Rows are points. Each copy is the shape, with its points in the same order, stretched, turned, moved and blurred by noise. Say if it was mirrored as well.

Shape:
[[ 2.4 -0.3  2.8]
 [-3.8 -2.8  1.4]
 [ 5.8 -3.3 -0.6]
 [ 4.0 -0.3  1.1]
 [-3.7 -7.7  0.5]
 [-1.4 -0.2 -1.9]
 [ 3.8 -6.7 -2.3]]
Copy 1:
[[ 0.1  2.2  1.7]
 [-2.4 -5.0  1.4]
 [ 4.7  2.7  1.0]
 [ 1.1  2.9  1.1]
 [ 1.9 -7.3  2.1]
 [-0.8 -1.7 -2.8]
 [ 6.2 -1.5  1.7]]
Copy 1 is: only turned
Copy 2:
[[ 4.3 -1.5 -0.1]
 [-1.9 -4.6  0.6]
 [ 5.5 -3.8 -4.9]
 [ 4.8 -1.1 -2.1]
 [-2.5 -9.7 -1.3]
 [-1.5 -1.0 -2.1]
 [ 2.9 -7.3 -6.3]]
Copy 2 is: only turned
Copy 3 (7 x 3):
[[ 0.1  3.8 -0.2]
 [-3.6 -2.6 -1.8]
 [ 4.2  4.4 -4.2]
 [ 2.1  3.7 -0.6]
 [-4.3 -3.4 -6.5]
 [ 1.0 -2.6  0.2]
 [ 2.4  1.7 -7.5]]
Copy 3 is: mirrored

Shape (9 x 4):
[[ -5.6   1.6   1.7   2.4]
 [  2.6   0.7   1.9   0.0]
 [ -0.4  -2.9   2.2   1.8]
 [  2.7   2.6  -0.1  -2.2]
 [  2.8   3.3   0.9   1.4]
 [  2.3   2.0  -1.7 -12.0]
 [  0.9   1.3   1.2  -0.1]
 [  0.3   1.3 -10.9   1.9]
 [  2.3  -2.3  -5.4   2.1]]
Copy 1:
[[-5.8  1.7  0.8  3.3]
 [ 0.9 -1.6 -0.1  0.0]
 [-1.3 -3.5  2.2  1.7]
 [ 1.8  1.0  0.4 -2.0]
 [ 1.9 -0.1 -1.5  0.9]
 [ 3.2  3.8  4.7 -9.9]
 [ 0.1 -0.4  0.2  0.1]
 [ 4.4  6.9  6.3  4.3]
 [ 3.6  0.7  5.3  2.9]]
Copy 1 is: mirrored
Copy 2 (9 x 4):
[[ -5.0  -0.9  -2.6   2.7]
 [  1.4   1.8   0.2  -0.4]
 [  1.4  -2.4  -1.7   2.3]
 [  1.0   3.2  -0.1  -3.9]
 [  0.0   3.4   2.4  -1.6]
 [  3.5   5.0  -6.0  -9.0]
 [  0.2   1.7  -0.4  -0.3]
 [ -0.9  -6.0   3.9 -10.7]
 [  2.6  -5.4   2.2  -5.6]]
Copy 2 is: mirrored

Shape, 11 rows:
[[ 1.1  0.1 -5.6 -0.2  0.8  3.3]
 [ 2.2  2.2  3.6 -5.0  6.4 -0.3]
 [ 2.7  3.3  4.0  5.1  1.8  1.5]
 [-2.4 -3.4  1.0 -3.8 -4.1 -4.4]
 [ 4.8 -4.3 -5.5 -0.7 -3.0 -2.7]
 [-2.9 -2.0  3.7  0.0 -0.3  0.8]
 [ 2.7  3.5 -3.5  1.0  4.8 -3.6]
 [-4.0 -6.3 -1.6 -1.9 -2.9 -6.4]
 [-3.1 -0.5  1.6  4.3  6.0  0.1]
 [ 4.9 -0.8 -5.8  2.7  1.2 -0.5]
 [-2.2  3.8  4.2 -1.0 -2.6  2.2]]
Copy 1:
[[-2.1  2.7 -3.7  0.2  3.6  0.5]
 [ 6.5  2.4  4.3 -5.3  4.6  2.3]
 [ 2.9 -0.3  4.9  5.2  3.2  4.5]
 [ 0.1 -3.2  0.1 -4.4 -4.9 -3.7]
 [ 2.5 -0.8 -7.7  0.6  0.1 -3.1]
 [-1.9 -4.8  3.3 -1.3 -0.1  1.2]
 [ 4.4  5.8  1.0  2.1  5.1 -3.8]
 [-0.6 -5.8 -1.2 -4.4 -3.1 -7.9]
 [ 0.3 -2.7  6.1  1.4  7.8 -1.6]
 [ 2.6  2.4 -5.2  3.5  4.7 -2.3]
 [-1.1  1.9  4.8  0.5 -2.3  4.7]]
Copy 1 is: only turned
Copy 2 (11 x 6):
[[ 4.9  0.8  0.9  5.1  1.0 -2.5]
 [ 0.2  4.6  3.6 -2.6  5.2  3.7]
 [ 2.3 -0.3 -5.8 -2.5  0.7  4.1]
 [-5.1  0.9  2.3 -0.8 -2.1 -5.7]
 [ 5.3 -3.3  2.9 -0.5 -1.8 -6.6]
 [-4.3 -1.1 -1.1  0.5 -0.4  0.9]
 [ 6.2  2.4 -2.4 -1.5  6.2 -4.2]
 [-4.3 -2.1  1.5 -0.2  0.2 -9.6]
 [-1.1 -2.4 -5.4  0.8  5.4  1.1]
 [ 7.8 -2.4 -0.7  0.9  1.5 -4.0]
 [-2.8  4.9 -2.8  0.8 -2.3  2.8]]
Copy 2 is: mirrored

Shape:
[[-1.9 -0.7  2.4 -3.1  7.2  1.0  7.3 -7.6]
 [ 0.7 -3.2 -2.6  6.7 -1.2  2.8  2.0 -2.8]
 [-5.2 -3.7  2.3  4.0 -1.0  1.5 -3.7 -1.9]
 [ 0.2  1.8 -2.6  3.9  1.0  0.5 -4.9  2.1]
 [ 2.5  2.7  3.1 -2.9  4.9  2.0 -4.6 -1.5]
 [-0.7 -2.0 -1.0  3.1 -1.5 -1.4 -0.2 -0.8]
 [-0.2 -1.1 -7.9 -2.2 -1.8  1.0 -2.0  2.0]
 [ 0.6  3.0 -0.8 -2.4  3.5 -7.3 -5.0 -1.6]
 [-4.4  0.3  2.1 -0.8  3.9  1.0  2.9 -0.6]
 [ 0.9  2.8  2.7 -0.3  1.4  5.1  5.6 -1.1]
 [ 0.6 -1.9  1.8  2.5 -3.3 -3.5 -6.7 -1.8]
 [ 1.1 -3.4 -1.3 -2.2  5.0 -7.7 -4.6  4.8]]
Copy 1, 12 rows:
[[  0.4  -6.7   3.6   1.2   3.9   1.8   4.6 -12.5]
 [  3.7  -2.6  -3.3   1.5  -2.6   6.6  -0.6  -0.4]
 [ -0.7  -1.2   0.2   0.6  -1.7   2.5  -9.4  -0.6]
 [ -1.3   0.9  -3.3   0.7   3.4   0.9  -3.7   3.7]
 [ -0.2   2.9   2.2  -2.3   8.5   0.1  -1.4  -3.8]
 [  1.2  -0.9  -2.1   2.0  -2.5  -0.4  -1.9   0.1]
 [ -0.7  -3.5  -6.0  -4.0  -0.2  -2.5  -0.7   2.4]
 [  0.2   3.7  -1.6   3.3   6.0  -7.7  -1.3  -3.4]
 [ -3.3  -3.3   4.1   1.9   0.3   0.3  -0.9  -3.4]
 [ -1.4  -1.7   4.7  -2.5   0.3   5.2   5.1  -4.0]
 [  4.3   5.4  -1.8   1.3  -0.5  -2.3  -7.9  -0.1]
 [  3.7  -1.5   1.0   3.7   5.6  -9.8  -3.2   3.2]]
Copy 1 is: only turned
Copy 2:
[[-1.0  2.3 -4.8 -3.3  3.6 -0.7  5.4 -7.6]
 [-2.3 -2.7 -1.5  4.1  1.1  3.9 -3.6 -2.7]
 [-9.0 -2.6  0.1 -1.8  2.3 -0.4 -5.5  0.5]
 [ 0.3 -0.9  1.0 -2.0  1.3  1.8 -6.4  5.0]
 [ 1.8 -0.3  3.5 -7.7  5.0 -2.3 -2.6  0.1]
 [-2.8 -2.4 -1.2  0.2 -1.3 -0.5 -3.0  1.2]
 [ 3.2 -3.8 -4.3 -4.9 -4.1  3.1 -5.2  2.0]
 [ 2.9  2.9 -1.8 -5.0 -0.4 -6.0 -5.0  5.2]
 [-4.6  0.5 -1.0 -3.6  1.6  1.0  2.2  0.0]
 [-1.0  0.0  3.4 -2.8 -0.3  4.1  3.4 -5.4]
 [-3.8 -2.9  2.3 -1.4 -0.5 -5.5 -8.3  2.4]
 [ 2.2 -3.0 -2.1 -4.2  1.5 -4.6 -1.6 11.0]]
Copy 2 is: only turned

Shape, 15 rows:
[[-0.2  2.9 -5.2  2.8 -3.9 -5.4  4.4 -1.8  1.6]
 [-0.8 -1.1  3.6  5.6  0.8  4.1  2.9 -6.2 -2.8]
 [-3.9  2.0 -1.1 -5.7  1.1  2.6  2.0  4.5 -1.3]
 [-1.0  0.1 -5.3 -3.6  0.3 -3.2 -1.4 -4.1  4.1]
 [ 0.5 -3.3  6.8  2.3 -0.3  1.6  7.3 -6.7 -4.1]
 [-0.3 -3.2  4.5  3.1  0.2 -0.3  3.0 -2.4 -7.9]
 [ 2.4 -1.6  0.6  0.1  1.1 -5.1 -1.7 -1.5  3.5]
 [-2.1  1.7 -5.1 -0.3  5.7 -6.8  1.9 -0.7  3.6]
 [-2.9  5.9 -2.1 -1.6  0.7  2.5 -1.4  4.9  1.1]
 [ 4.9  1.9 -5.0 -0.3  0.3 -2.9  1.1 -0.7  0.2]
 [ 3.2 -1.1 -3.4 -0.7  4.1 -0.7  3.2 -0.5  3.2]
 [-0.6 -5.4  2.2  4.5 -1.4  3.8  6.1 -4.4 -5.0]
 [-0.6 -7.5  5.1  5.1  2.1  2.1  3.3 -0.8  0.1]
 [-3.0 -1.0 -6.9 -4.3  1.6 -1.2 -3.1  5.1  3.1]
 [ 0.3  3.5 -2.0 -1.6 -3.6 -3.5  4.4  0.0  3.4]]
Copy 1 (15 x 9):
[[-4.6  2.2 -6.2  5.6 -3.3 -2.8  0.6 -3.3  3.8]
 [-2.3 -6.5  1.6  2.7  0.7 -4.3  8.1 -2.5 -2.4]
 [-2.0  5.3 -0.2 -3.6  3.8 -4.3  1.5  3.3  2.4]
 [-0.2  3.1 -5.7  0.4  0.8 -3.0 -1.7 -7.4  1.8]
 [ 0.1 -6.8  0.8  0.2 -3.2 -8.5 11.5 -1.3  0.8]
 [-1.6 -6.9  2.4  0.4 -3.1 -9.6  5.1  1.0 -0.5]
 [ 4.0 -0.8 -1.9  2.6 -1.9 -2.7 -0.3 -5.0  4.4]
 [ 0.6  4.1 -4.8  5.6  3.4 -6.6 -1.9 -5.0  4.9]
 [-2.4  5.8  1.2  1.5  4.3  0.7 -0.8  2.1  1.4]
 [ 1.5  2.4 -5.0  4.9 -1.8 -2.7 -0.4 -0.8  0.7]
 [ 4.1  0.5 -5.4  3.7  3.2 -3.8  2.7 -0.4  2.5]
 [-3.5 -8.4 -1.5 -0.2 -0.4 -7.1  7.6  0.5 -0.5]
 [ 1.4 -9.2  0.8  0.7  2.2 -4.8  6.2  0.1  4.1]
 [-1.0  4.1 -4.7 -1.4  5.1 -2.5 -6.8  0.0  3.3]
 [-1.6  4.7 -4.6  2.6 -2.5 -1.7  2.5 -2.0  5.7]]
Copy 1 is: only turned
Copy 2:
[[ 1.3 -1.4 -3.0  2.9 -2.7 -4.4  5.9  3.1 -0.9]
 [-1.0 -2.7  1.8  1.4  2.4  0.3  2.0 -8.4 -5.7]
 [-2.3 -0.4  1.8 -6.1  0.2  3.9 -0.2  3.8 -3.5]
 [ 1.7 -1.9 -5.6 -4.1 -0.2  1.4  4.1 -0.5  4.0]
 [ 3.4 -6.2  5.6 -0.2  2.1 -0.3  3.5 -8.3 -7.2]
 [ 2.5 -3.1  2.8 -1.6  3.0 -3.4 -1.8 -4.9 -7.4]
 [ 3.1 -1.5  0.0  0.0  2.1 -1.8  1.0 -1.1  4.0]
 [-1.1 -1.4 -3.1 -2.4  6.2 -1.0  5.1  5.1  2.8]
 [-5.0  3.6  0.4 -1.3 -0.6  3.4  0.1  5.0 -0.7]
 [ 4.3  2.5 -3.4  1.1  1.2  0.1  3.0  2.0 -0.3]
 [ 2.3 -2.0 -1.6  0.3  4.7  4.6  3.4  1.5  1.1]
 [ 1.2 -6.1  1.2  1.5  0.6  1.2  0.0 -6.8 -8.5]
 [-0.9 -8.4  3.8  2.4  4.6  2.0 -1.9 -5.7 -2.9]
 [-2.7 -0.5 -4.9 -3.9  1.7  3.4 -1.9  6.2  3.4]
 [ 2.1 -0.7  1.0  0.6 -3.5 -0.8  5.4  3.5  0.8]]
Copy 2 is: only turned
Copy 3:
[[ -0.1   2.9  -2.8   3.4   0.0  -7.9   3.8  -1.6   1.2]
 [ -0.7  -6.8  -0.2   3.8   2.3   0.6   0.7  -3.4  -7.4]
 [ -1.6   3.4   4.0  -1.5  -0.7   3.6   2.1   3.3   1.3]
 [ -1.0   3.4  -2.9  -1.5   3.8  -2.0   1.4  -3.0   4.8]
 [ -0.4 -10.2   0.3   1.0  -1.1   0.6   4.4  -4.2  -5.4]
 [ -0.3  -9.0   0.4  -1.3  -1.2  -1.7   0.6   0.4  -5.6]
 [  0.9  -3.1   0.6  -0.7   3.2  -4.6   0.0  -2.5   4.6]
 [ -4.5   1.9  -0.6   0.6   5.1  -5.7   3.8   1.2   5.5]
 [ -0.2   6.1   5.1   1.3   2.3   0.2  -0.5   2.0  -0.2]
 [  4.0   1.7  -2.1   0.0   3.8  -4.4   3.1   1.1   2.4]
 [  1.0  -0.7  -1.0   2.0   4.6  -0.2   4.2   1.8   4.7]
 [ -0.2  -7.9  -2.7   3.4  -1.7   1.9   1.8  -0.8  -5.6]
 [ -1.9  -9.5   1.3   4.4  -0.2   2.0  -0.6  -0.2  -0.4]
 [ -1.6   6.0   0.1  -0.9   1.8   0.5  -1.7   4.1   7.1]
 [  1.2   3.4   1.1   1.8  -0.9  -4.3   4.7  -2.4   3.2]]
Copy 3 is: only turned

Shape, 17 rows:
[[-3.6  0.2 -1.8  2.3 -4.7 -6.0  3.4 -6.3  4.0 -3.3  5.9]
 [-0.6  1.9  3.0  5.5 -2.2  1.7  7.8 -1.2 -3.0  3.1  0.1]
 [-2.3  3.4 -5.3 -3.0  1.0  0.5  3.5 -4.8  2.7  2.6  2.5]
 [-1.9  2.0  4.4 -1.0 -3.3  3.4  2.4 -0.2  0.4  0.0 -0.3]
 [-1.6 -5.4 -2.7 -2.0 -3.0 -0.8  1.7  3.2 -2.9 -4.3  9.4]
 [-3.1 -1.7  2.4  5.4  1.5  0.3  1.5  1.8 -0.9 -3.8  4.7]
 [-2.8  0.3 -4.5 -3.7  0.1 -2.1 -2.4 -5.0 -5.1  0.3  1.1]
 [-3.6 -1.1 -1.6  0.9 -3.8  4.9 -4.9  4.1 -0.1 -2.1  4.4]
 [-0.4  3.4  6.0 -3.5  2.7  0.1  0.1  0.3 -3.8 -1.5  2.4]
 [-5.5 -0.3 -3.0  0.0 -2.6  0.9 -5.5  2.5  0.6  3.2  3.5]
 [-1.6 -6.2  0.1  4.3 -3.1 -1.2 -6.7  2.2 -3.5 -3.1 -0.8]
 [-2.3  1.4 -4.8 -1.2 -1.8 -8.1  2.8 -3.3  1.6  5.8 -2.2]
 [ 0.2 -1.0  5.8  1.1  1.3  4.9 -5.4 -0.2  1.5  6.8  2.0]
 [ 1.8  2.0  1.3  6.1  1.6 -2.4 -3.0 -2.3  7.2  4.2  5.5]
 [ 0.7  2.7  7.4 -0.7 -7.1  0.3  4.3 -8.4  0.4 -2.2  2.2]
 [ 3.9  6.1  0.9 -1.8  2.8 -2.3 -5.5 -3.0 -6.2 -0.6  0.7]
 [ 6.4 -2.6  0.1 -1.4  5.4  4.1  3.8  0.7 -2.2  0.1  1.0]]
Copy 1:
[[-5.5  2.9  1.6  5.4 -5.5 -2.1  0.5 -2.0 -0.7 -9.1  6.7]
 [-2.4  5.0  7.5  5.4 -1.5 -2.3  1.8  2.6 -1.6  3.1  1.4]
 [-2.1  7.6 -2.8 -1.2 -3.3 -6.3  0.3 -4.2  0.2 -3.9  2.4]
 [-2.8  4.9  5.2 -1.2 -2.3  2.6  1.2  1.0 -4.2  0.3 -1.3]
 [ 3.8  1.9 -2.4  5.0 -2.7  5.8  4.4 -0.9 -5.2  1.3  4.9]
 [-3.3  2.7  1.3  7.5 -0.3  5.8  3.6  1.6  2.0  1.7  4.4]
 [-1.3  2.7 -5.3  3.8  1.2 -4.9 -1.4 -2.5 -3.5 -3.3 -2.7]
 [-0.8  4.3 -2.3  1.5 -5.5  6.1  1.2 -1.2 -2.3  2.9 -1.8]
 [-2.9  4.4  0.0 -0.5  3.8  2.5 -0.3  3.7 -2.5  0.9  1.5]
 [-4.2  2.2 -4.1  0.3 -6.7  1.9 -1.4 -0.6 -2.9  2.5 -1.1]
 [-3.5 -2.9  2.3  8.3 -1.2  7.4  1.0 -1.6 -0.3  1.4 -4.2]
 [-4.6  1.0 -0.4  0.2 -4.8 -9.0 -0.9 -0.2  0.8 -5.6  0.6]
 [-6.2  1.5  1.2 -5.1 -0.7  2.6 -4.0 -1.9  0.0  7.5  0.3]
 [-6.7  2.1  2.2 -0.7 -4.0 -1.3 -4.6 -0.4  6.3 -0.2  7.8]
 [-4.3  4.7 11.7  0.6 -0.6  2.5 -2.5  0.4 -5.7 -4.4  3.1]
 [-0.5  4.3 -1.5  1.4  5.5 -1.5 -7.5  3.8  0.3 -2.2 -0.4]
 [ 4.5  2.2  3.9 -1.7  3.3  0.7  4.4 -2.6  0.7  3.8  0.6]]
Copy 1 is: only turned
Copy 2, 17 rows:
[[-0.1 -1.1 -0.7  2.7 -5.6 -8.1  0.9 -0.1 -0.4 -6.1  2.0]
 [-1.6 -0.1  8.4  5.1 -5.1  2.3 -1.3  3.4  0.8  1.2  2.7]
 [ 0.8 -1.2  1.3  3.8  0.8 -1.4  0.0 -4.2  3.3 -0.4 -0.4]
 [ 0.7 -1.6  5.9  1.7 -3.2  2.2  0.9  1.1 -3.4 -0.9 -3.3]
 [-2.8 -0.8 -3.9  0.6 -1.1 -1.0  8.9  2.2 -6.3 -1.5  5.8]
 [ 0.0  3.0  3.0  1.2 -1.1  0.5  3.8  5.7 -3.0 -4.7  3.2]
 [-6.5  1.5 -1.4 -0.4  0.1  0.3 -1.4 -4.2 -0.8 -1.9  2.2]
 [ 4.5 -0.8 -2.4  0.4  0.1  5.3  2.5  4.3 -7.1 -2.3  0.5]
 [-3.1  1.6  7.2 -2.4  0.8  0.4  2.2 -0.5 -5.5 -1.6 -0.3]
 [ 1.7 -1.2 -2.5  3.8  2.3  2.1 -1.8  2.4 -6.3 -0.6  0.6]
 [-2.9  1.9 -3.3 -3.1 -1.3  3.1 -1.9  7.4 -4.9 -2.8  0.7]
 [-4.6 -0.2  0.3  5.1 -1.7 -7.3 -5.9 -1.2  2.4  2.6 -0.6]
 [ 0.8 -5.8  6.0 -0.6  4.7  5.0 -4.9  4.1 -2.9 -2.0 -0.9]
 [ 5.5 -3.0  4.4  0.8  3.8 -4.2 -6.1  4.9  0.6 -2.8  1.7]
 [-2.6 -4.5  8.0 -1.2 -8.0 -2.1 -0.5 -2.7 -0.8 -4.9 -1.0]
 [-2.9  4.0  4.1 -6.1  1.5 -0.4 -4.9 -3.3 -2.5 -0.2  2.6]
 [-3.4 -1.0  4.5 -3.9  3.1  3.8  4.5  3.2  4.4  3.2  1.5]]
Copy 2 is: mirrored
